Every row gives one point. Each copy is the shape, with its points in the same order, turned, moved and blurred by noise. Is it also mirrored, or only turned?

Shape (8 x 3):
0: -.45 -.11 -.09
1:  .14 -.10  .01
2: -.56 -.25  .30
3: -.49  .36  .03
4:  .37  .18 -.11
5:  .12 -.09  .23
6: -.36  .21  .67
7: -.09  .07  .02
Copy 1 (8 x 3):
0: -.41  .10 -.19
1:  .09 -.15 -.07
2: -.29  .37 -.53
3: -.39  .49  .11
4:  .16 -.20  .32
5:  .21  .03 -.18
6:  .13  .72 -.27
7: -.10  .12  .00
Copy 1 is: mirrored
Copy 2 (8 x 3):
0: -.17 -.16 -.21
1:  .25  .22  .08
2: -.19 -.46  .02
3: -.56  .12 -.05
4:  .22  .57  .09
5:  .17  .08  .28
6: -.46 -.16  .54
7: -.04  .14  .01
Copy 2 is: only turned

Shape (10 x 6):
0:  .17 -.30 -.36  .37  .38  .05
1: -.05  .31  .63 -.05  .16 -.34
2: -.17  .14  .10  .55  .05  .11
3: -.18 -.34 -.09  .13  .32  .33
4:  .30 -.04 -.11 -.28 -.37 -.36
5:  .06 -.17 -.25  .42  .42  .07
6:  .43  .43 -.30 -.51 -.27 -.24
7:  .11 -.17 -.01  .18  .23  .14
8: -.13 -.28 -.24  .35  .26 -.03
9:  .67 -.02 -.18 -.20 -.28 -.05
Copy 1 (10 x 6):
0:  .09 -.40 -.22  .19  .37  .02
1: -.21  .17  .78  .09 -.09 -.39
2: -.03 -.15  .07  .54 -.24 -.15
3: -.01 -.14 -.03  .15  .09  .40
4:  .11 -.21  .15 -.58 -.16 -.52
5:  .02 -.29 -.14  .33  .32 -.01
6:  .07  .27 -.07 -.64 -.03 -.71
7:  .13 -.14  .06  .14  .12  .04
8: -.13 -.44 -.10  .19  .11  .06
9:  .50 -.08 -.02 -.45  .03 -.51
Copy 1 is: only turned
Copy 2 (10 x 6):
0:  .09 -.44 -.07  .32  .43 -.06
1:  .02  .63  .21 -.01 -.06  .02
2: -.37  .16 -.10  .49  .20 -.06
3: -.37 -.33  .03  .07  .48  .09
4:  .27 -.12 -.15 -.16 -.49 -.15
5:  .00 -.30 -.15  .39  .50 -.01
6:  .44  .13 -.51 -.32 -.43  .19
7: -.01 -.17  .01  .23  .23  .13
8: -.16 -.32 -.12  .21  .40 -.13
9:  .38 -.29 -.26  .00 -.38  .20
Copy 2 is: only turned
Copy 3 (10 x 6):
0:  .27 -.22 -.37  .25 -.04 -.05
1: -.32  .47  .51 -.07  .03 -.31
2: -.38  .04 -.03  .53 -.05 -.09
3: -.12 -.40 -.17  .07  .23  .05
4: -.15  .03  .04 -.39 -.71 -.25
5:  .13 -.13 -.33  .33  .06 -.08
6: -.26  .44 -.27 -.58 -.74 -.04
7: -.01 -.13 -.06  .10 -.03  .06
8: -.01 -.27 -.25  .25  .00 -.26
9:  .07  .09 -.07 -.31 -.77  .19
Copy 3 is: only turned
Copy 4 (10 x 6):
0: -.04 -.08 -.51  .51  .21 -.21
1:  .12  .25  .64  .15 -.11  .14
2: -.30  .33 -.11  .46  .03  .26
3: -.32 -.16 -.24  .17  .42 -.01
4:  .27  .07 -.16 -.29 -.48 -.16
5: -.08  .04 -.38  .55  .28 -.14
6:  .61  .44 -.24 -.48 -.24 -.15
7: -.03 -.07 -.19  .27  .18  .06
8: -.29  .00 -.29  .42  .14 -.22
9:  .52 -.02 -.45 -.19 -.28  .10
Copy 4 is: only turned

Shape (11 x 8):
0: -.03 -.20 -.26  .08  .38  .25  .06 -.22
1:  .14  .15  .04  .46 -.33 -.34 -.50  .11
2:  .26  .67  .19 -.02 -.36  .28 -.15 -.11
3:  .15 -.06  .22 -.21 -.35  .26  .11  .06
4:  .08  .33 -.09  .29 -.25 -.04 -.32 -.43
5: -.21  .05 -.26 -.02  .22 -.50 -.13  .15
6: -.49 -.13 -.24 -.17  .01  .58  .16  .48
7: -.19  .31  .16 -.12 -.56  .12 -.27 -.23
8:  .30  .22  .09 -.10 -.33  .13 -.72 -.08
9: -.64 -.01  .12  .09  .39 -.05  .19 -.19
10: -.40 -.20  .08 -.02  .51  .38  .13  .23
Copy 1 (11 x 8):
0:  .15 -.26 -.52 -.02  .31  .28  .11 -.01
1:  .07  .16  .11  .07  .01 -.56 -.44  .17
2:  .07  .67 -.05 -.39 -.09 -.23  .13 -.31
3:  .08  .15  .14 -.29 -.24  .21  .10 -.10
4:  .06  .21 -.46 -.01 -.05 -.37 -.24 -.18
5: -.51 -.23 -.07  .10  .33 -.24  .07  .28
6:  .03  .09 -.19 -.16 -.11  .44  .67  .58
7: -.22  .42 -.19 -.25 -.44 -.10 -.20 -.05
8:  .09  .30 -.05 -.61  .01 -.34 -.40  .06
9: -.39  .05 -.45  .43  .23  .40  .05  .17
10: -.02  .05 -.22  .07  .33  .66  .32  .39
Copy 1 is: only turned
Copy 2 (11 x 8):
0:  .25 -.33  .03  .37  .47  .12 -.02  .10
1: -.06  .30  .07  .43 -.15 -.44 -.27 -.41
2:  .05  .29 -.29 -.01 -.12  .24  .15 -.62
3:  .04 -.29 -.16 -.16 -.26  .06  .13 -.16
4: -.10  .17 -.11  .39  .28 -.17  .08 -.57
5: -.15  .26  .21  .20  .36 -.24 -.30  .29
6:  .14 -.20 -.44  .35 -.19  .25  .14  .66
7: -.37  .08 -.36  .12 -.09  .00  .16 -.42
8: -.01  .10 -.52  .09 -.04 -.24 -.29 -.63
9: -.51 -.19  .14  .49  .33  .39 -.03  .29
10:  .08 -.39 -.05  .43  .13  .53 -.22  .50
Copy 2 is: only turned
Copy 3 (11 x 8):
0: -.21 -.26  .08 -.09  .48 -.21  .11  .19
1:  .68 -.15 -.08  .17 -.02  .08 -.44 -.09
2:  .42  .23 -.40 -.17  .18  .41  .25 -.35
3:  .04  .07 -.02 -.09 -.22  .19  .36  .09
4:  .53 -.16  .03  .02  .47  .30 -.01 -.35
5:  .05  .07  .29 -.15  .15 -.38 -.50 -.13
6: -.20  .54  .32 -.09  .29 -.02  .17  .69
7:  .36  .22  .17  .12  .08  .53  .15 -.30
8:  .27 -.09 -.23  .07 -.03  .65 -.27 -.15
9: -.21  .22  .39  .31  .47 -.45  .06 -.08
10: -.47  .27  .14  .20  .42 -.29  .05  .41
Copy 3 is: mirrored
Copy 4 (11 x 8):
0: -.40 -.29 -.26  .18 -.02  .29 -.07 -.06
1:  .44  .05  .03 -.07 -.02 -.50 -.28 -.28
2:  .14  .70  .04  .01  .14 -.02  .25 -.33
3: -.11  .13  .38 -.32  .10  .22  .20 -.12
4:  .13  .24 -.23  .10 -.22 -.24  .04 -.52
5:  .17 -.31 -.19  .13 -.20 -.25  .06  .38
6: -.51  .10  .38  .11 -.14  .40 -.27  .49
7:  .20  .37  .33  .02 -.35  .03  .22 -.33
8:  .59  .35 -.02 -.10  .00  .24 -.03 -.35
9: -.37 -.40  .16  .62 -.18 -.08  .22  .10
10: -.44 -.29  .20  .44  .19  .34 -.10  .29
Copy 4 is: mirrored

Shape (17 x 11):
0: -.18  .24 -.21 -.52  .41 -.01 -.21  .01  .07  .45  .02
1:  .33 -.21 -.07  .04 -.56 -.10  .24  .13  .09  .39  .16
2: -.28  .09  .80  .06  .04  .17  .07  .05  .06  .05  .09
3:  .29 -.08  .05  .17 -.33  .03  .01  .17  .04  .43  .01
4:  .04 -.16 -.10  .21  .18  .25  .14  .34 -.11 -.30  .13
5: -.18  .05  .10 -.38 -.40  .17 -.53  .06  .15  .30 -.47
6: -.12 -.08 -.17  .10  .06 -.94  .05  .47 -.66  .33  .05
7: -.28 -.08 -.06  .08  .37  .14  .13  .07  .17 -.02  .14
8: -.10  .53  .25  .04 -.27 -.05 -.10  .08 -.21  .28  .12
9: -.07 -.11  .10 -.08 -.30  .04  .23  .26 -.37  .10  .15
10: -.02 -.20 -.05  .01  .41 -.34 -.16  .14  .01  .00  .02
11:  .43 -.06 -.16 -.10  .36 -.24  .07  .01 -.16 -.40 -.12
12:  .48  .21 -.10  .03 -.55  .13  .10  .22  .17 -.88  .09
13: -.14 -.22  .28  .24  .13  .20  .09  .20 -.43 -.31  .01
14: -.12  .29  .34  .10  .30  .13  .10  .52  .10  .09 -.01
15: -.16 -.10 -.21  .08  .40  .17 -.13  .08  .00  .09  .07
16: -.23 -.08 -.14  .02  .07  .07  .10 -.03  .03  .42 -.40
Copy 1 (17 x 11):
0:  .13  .32 -.16 -.49 -.08  .45 -.35 -.39 -.15  .22  .41
1:  .10  .00  .00  .23 -.41  .51  .46 -.09 -.09  .02 -.28
2: -.42 -.07  .24 -.08 -.30 -.12 -.19  .33 -.43  .13  .19
3:  .21  .01 -.05  .22 -.48  .25  .21 -.04 -.13  .15 -.15
4:  .23  .07 -.20 -.11  .08 -.13  .25  .35 -.06 -.21  .21
5:  .18 -.45 -.11 -.35 -.39  .26 -.52 -.35 -.19  .16 -.23
6: -.09  .63 -.39  .52  .43  .47 -.30  .11  .24  .26 -.24
7: -.07  .09 -.20 -.35  .02 -.03  .18  .12 -.04  .11  .44
8: -.23  .33 -.04  .02 -.51  .13 -.36 -.07 -.16 -.13 -.10
9: -.10  .06 -.18  .21 -.02  .24  .06  .04 -.33 -.23 -.12
10:  .14  .18  .01 -.12  .23  .18 -.09  .10  .23  .28  .22
11:  .40  .37  .26 -.26  .40 -.03  .13  .04  .13 -.09 -.08
12:  .29 -.03  .28 -.44 -.21  .02  .34  .39  .16 -.80 -.52
13: -.02 -.05 -.06  .13  .21 -.35  .00  .31 -.24 -.18  .11
14:  .02  .29 -.14 -.27 -.25  .01 -.17  .53 -.35  .16  .20
15:  .18  .12 -.25 -.21 -.01 -.03  .00 -.07  .03  .12  .47
16:  .04  .02 -.35 -.21 -.11  .01  .06 -.32 -.17  .44 -.03
Copy 1 is: mirrored
Copy 2 (17 x 11):
0: -.28  .14 -.04  .12  .18 -.12 -.58  .31 -.26  .43  .00
1:  .48 -.01  .37  .18 -.25 -.03 -.01  .49  .23 -.10  .29
2: -.25  .06  .22 -.17 -.22  .03  .32 -.26 -.03  .46  .20
3:  .26  .11  .20  .28 -.40  .01  .07  .37  .09  .12  .13
4:  .01 -.14 -.16  .06 -.10  .62  .16  .10 -.28 -.04  .08
5: -.52  .19  .18  .10 -.37 -.10 -.47  .28  .47  .18 -.05
6: -.01 -.67 -.37  .51 -.42 -.60  .01  .48 -.53 -.01  .25
7: -.10 -.10 -.11  .15  .27  .37 -.02 -.05 -.26  .24  .17
8: -.15  .36  .20  .12 -.36 -.27  .11  .08 -.29  .00  .09
9: -.02 -.23  .38  .00 -.32  .07  .10  .36 -.24 -.11  .21
10:  .00 -.29 -.49  .15 -.04  .05 -.22  .08 -.11  .24  .09
11:  .14 -.25 -.60 -.15  .10  .10  .03  .26 -.09 -.16 -.28
12:  .05  .30 -.25 -.32 -.08  .46  .34  .28  .25 -.87  .21
13: -.12 -.32 -.04 -.04 -.38  .44  .29 -.14 -.33  .02 -.10
14: -.29  .20 -.17  .04 -.02  .23  .43  .21 -.30  .44  .23
15: -.03  .01 -.12  .26  .00  .36 -.26  .06 -.29  .22  .04
16: -.13 -.08  .21  .48  .07  .03 -.08  .26  .06  .28 -.20
Copy 2 is: mirrored
